Every row gives one point. Examples show where two turns around zero, p and q, send a point. Write where each new point lands after one turn and then the other. Backwards means that the second turn is done in reverse. Each puzzle has new turns, and all numbers are rounded.
(in the rows, 128 means zero)

Turn p:
[122 163] => [123 163]
[144 148] => [145 147]
[143 142] => [143 142]
[103  59] => [101  60]
Turn q:
[146 143] => [126 151]
[104  78] => [155  80]
[141 106] => [153 126]
[121 185] => [ 77 155]
Where do these land?
q, then p: [104 118] => [122 103]
q, then p: [104 115] => [124 101]
q, then p: [134 111] => [145 123]
p, then q: [187 108] => [179 163]
p, then q: [110 188] => [ 69 149]

Turn p:
[143 101 151 154] => [115 153 154 155]
[179 156  75  79] => [201 120 134  71]
[104 141 131 152] => [118 113 110 154]
[102  64 144 157] => [ 71 124 171 155]
[126 159 101 133] => [156 104 110 131]
[114 147 166  93] => [107 154  90 102]
Turn q:
[159 148  46 131] => [156  82  76 177]
[ 91  86  90 126] => [122  65 144 112]
[ 98 143 189 146] => [ 84 173 161 117]
[156 118 182 139] => [147 178 159 122]
[170 143 126 114] => [159 149 101 136]
[ 95 111 122 138] => [107 103 148 121]
[128 147 141 101] => [121 147 105 110]
Where do these land?
q, then p: [135 106 176 173] => [118 176  85 152]
q, then p: [168 191 137 102] => [188  81 108 135]
p, then q: [103 112  95 144] => [137 119 170 110]
p, then q: [119  83  85 102] => [135 144 150  66]
p, then q: [115 148 147 119] => [121 104 110 137]

Turn p:
[124  79 138  83 126 171 151 132] => [134 105 179 113  95 131 159 167]
[122 142 173 114 149 134 152 158] => [103 130 144 167 108 124 106 161]
[147 189  87 145  78 101 122 135] => [127 130  70  84 151  97  81 110]
[ 97 106 152  62 143 141 150  99] => [ 86 123 173 124  77 125 168 133]
[130 113 152  81 167 182 121 116] => [ 93 138 176 125 124 154 166 172]
[174 145 117 181 105  76 114 117] => [158 140 109 121 167 129  74  73]
[137 127  71 151 139  92 116 137] => [141  96  99 129 174 116 133  94]
[133 157 198 158 120 136 166 167] => [137 160 133 176 101 115  65 167]
[101  87 104 138 128 119  65 119] => [150 109 100 121 131 181 172 100]
[116 132  89 167 125 128 125  99] => [154 148 102 119 151 109 155 103]
Turn q:
[130 128 157 148 127 154 160 157] => [150 123 126 100 116 145 147 169]
[148 121 102  31 118  65 137 143] => [ 87 205 107 111 142 128 154  52]
[137 105 148 133 133 140 102 107] => [148 104 118 129 157 132 109 120]
[ 99 141 136 112 147  83 117 120] => [ 78 133 151 120 151 126 120 116]
[135 157 157 177 133 130  67 139] => [140  99 146 144 173  78 124 172]
[133 156 122 152 162 151 156 114] => [114 112 120 158 111 156 137 167]
[137  32  64 170 111 144 110 118] => [165  62  84 122  73  92 101  70]
[ 89 159 118  72 115 165 152 147] => [126 201 135 121 100 153  97 148]
[143 152 149 156 107 120 150 109] => [143 114 163 144 131 144 162 138]
Where do these land?
q, then p: [100 163  91  95 115  74  95 120] => [101 178  90 161  99 131 129  83]
p, then q: [161 185 142  94 204 161 130 134] => [ 68 122 149  81 127 118  93 199]
p, then q backwards: [141 103 104 185 162 135 139 110] => [178 147 154 118  88 124  99 113]
p, then q backwards: [109  93 128  97 143 107 155  91] => [126 130 104 152  94  78 149 118]
q, then p: [168  94 144  90 129 108 129  82] => [125 168 162 118 161 112 180 123]
q, then p: [ 69 135 176 166  70  99 141 145] => [ 91 125 180 144  67 167  81 142]
p, then q backwards: [128 128 118 172 101 136 160 175] => [142 121 123 153 118 184  86 141]
p, then q: [121 111 138 117 132 114 107 151] => [156 112 117 121 112 127 110 128]
q, then p: [136 122 114 100 147 152 116 118] => [131 135 101 115 160 131 145 127]
q, then p: [146 147 125 163  76 193 108 153] => [147 104 137 121 168 139  44 123]

Turn p:
[110  76 138  48 112  98 127 172 170 105  65] => [128 187 237 146 158 114 127 139 167 108 117]
[ 98  97 126 111 173 201 136  97 119 120 174] => [138 138 113  38 141 146 176 131 107 137 159]
[110 121 169 133 120 121 118 128 149 150 135] => [155 164 114 137 126 133 112 144 139 136 142]
[175 133 132 128 181  52 153 120 145 194 138] => [ 87 163  82 182 147  77 110  81 126 108 177]
[ 99 101  83 158 160  90 138 161 169 108 162] => [174 116 133 111 157 122 105  60 140  77 138]
[188 145 118 131 122 123 157  74 138 144 153] => [ 83 108 109 128  98 105 102 127  89 132 176]
[137 120 193 141 110 176  76 118 156 127  84] => [168 182 143 147  75 145 148 172  96 156 108]
[ 89 116 189 146 110 154 136 174  91 110 108] => [169 144 129 128 173 150 128 164 129 176  73]
[114 136 112 128 139 131 112  60 142 134 122] => [108 132 120 125  95 173 142 124 118 108 166]
[127 192 105 145 140 109 173 141  78 102 141] => [ 96  60  90 137 175 130 119 135 117 107  99]
[126 171 152 134  95 123  90 153 114 121 158] => [143 118  93 127 103 118 105 166 155 121  86]
[116 142  90 129  80 101 151 130 123 147  76] => [113  85 165 186 132 147 120 127 159 141 139]
[130  87 105 104 126 124 124 139  77  76 140] => [ 95 121 157  75 144 134 123 101 140 138  80]
[174 155  80 156 124 189 100 124 119 153 136] => [133  73 107 124  66  99 177 120 110 147 130]
Turn q:
[ 72 123 155 143  92 151  75 130 123 152 146] => [120 140 135 119 142 175 126 204  96 122 138]
[118  80 100 175 133  93 168 154 111 168  81] => [136 100 100 130 192  53 143 142 135  95 138]
[159 155 152 103  83 110 100 145 114 156 172] => [180 164 133 142 130 187 150 140 156 128 121]
[157  78 149 153 106 131 100  81  90  81 152] => [124 116 108  79 153 185 154  82  79 120 129]
[129 147 159 105 147 144 164 187 121  91 150] => [137 150 130 181 108 125  96 106 110 117  70]
[122 108  87 132 176 143 153 131  89 148  88] => [123 106  84 123 145  76  79 117 136 118 155]
[128  92  79  79  82 146  81 124 137 141 127] => [114  95 135  87 132 181 112 153 187  99 130]
[149  71 152 107 170 113 118 111 136 145 174] => [103 184 118 110 126 141 141  92 130  72 151]
[136 156  88 151 169  90 173  88 125 133 158] => [114 156  78 120 111  80 161  99 149 173 136]
[ 76 156 141  98  86  92  97 110 122 152 157] => [142 179 146  91 135 156 136 188 145 157 113]
[142 171  78 162 160 151 147 117 135 119 109] => [119  86  96 149  91  93 127 117 134 170 149]
[154 133 124 150 168 126 110 112 148  63  73] => [132  76 153 103  81  95 128  83  88 130 138]
[159 146 149 151  92 149 150 170 167 103 136] => [131  99 155 192 120 146 161 119 120 128  94]
[ 90 176 177  83 129 155 156 129 173 139  70] => [115 140 219 165 124 101  76 149 129 164 132]
Where do these land?
q, then p: [122 126  53 107 208  89 104 103 118 127 120] => [ 94 117 173 115  93 116  80 136 199  78 152]
q, then p: [ 76 106 111 161 135 153 106 153 135 110  80] => [132 156 151 110 154 130 120  93 171 145  71]
p, then q: [139 142 165 138 119 101 139 127 135  93 108] => [163 105 119 123 115 129 111 146  88 123 139]
p, then q: [160 134 146  89  88 166 117 158 199 144 121] => [196 156 150 157 139 137 182 125 126 106  85]
q, then p backwards: [125 129  84 171  89 173 143  81 180  80 107] => [158 142  62 124 100 162 160 100  54 132 105]
p, then q: [ 92  95 182 144 175 143 146 124 132  95 158] => [159 136 105 134  82 135  66  93 153 149 147]
p, then q: [122 148  77  83 103 113 101 124  41 133 128] => [ 51 114 183 122 151  88 116 176 140 110 118]
p, then q backwards: [168  99 189 114 110 117 116 127 150 183 133] => [ 98 187 142 116 183 118 153 114 124 168 141]
p, then q backwards: [177 103 172 111  90  95 149 176 153 153 163] => [ 85 163 126  95 179 113 176 135 106 158  79]
p, then q backwards: [114 123 100 114 144 128 164 113 127 152  71] => [156 118 158 153  99 152 145 106 166 154 125]
q, then p backwards: [162 146 135 177 184 151 150 104 108 115 165] => [171 122 131 182 171 122 122  91 122 178 127]
p, then q backwards: [ 96 139 115 134  92 131  90 164  85 114 143] => [131 142  74  96  84 112 130 151 123 103 135]
q, then p: [110 176 134 122 126 106 138 109 101 165 166] => [133  91  97 165 119  85 148 142 140 111 149]
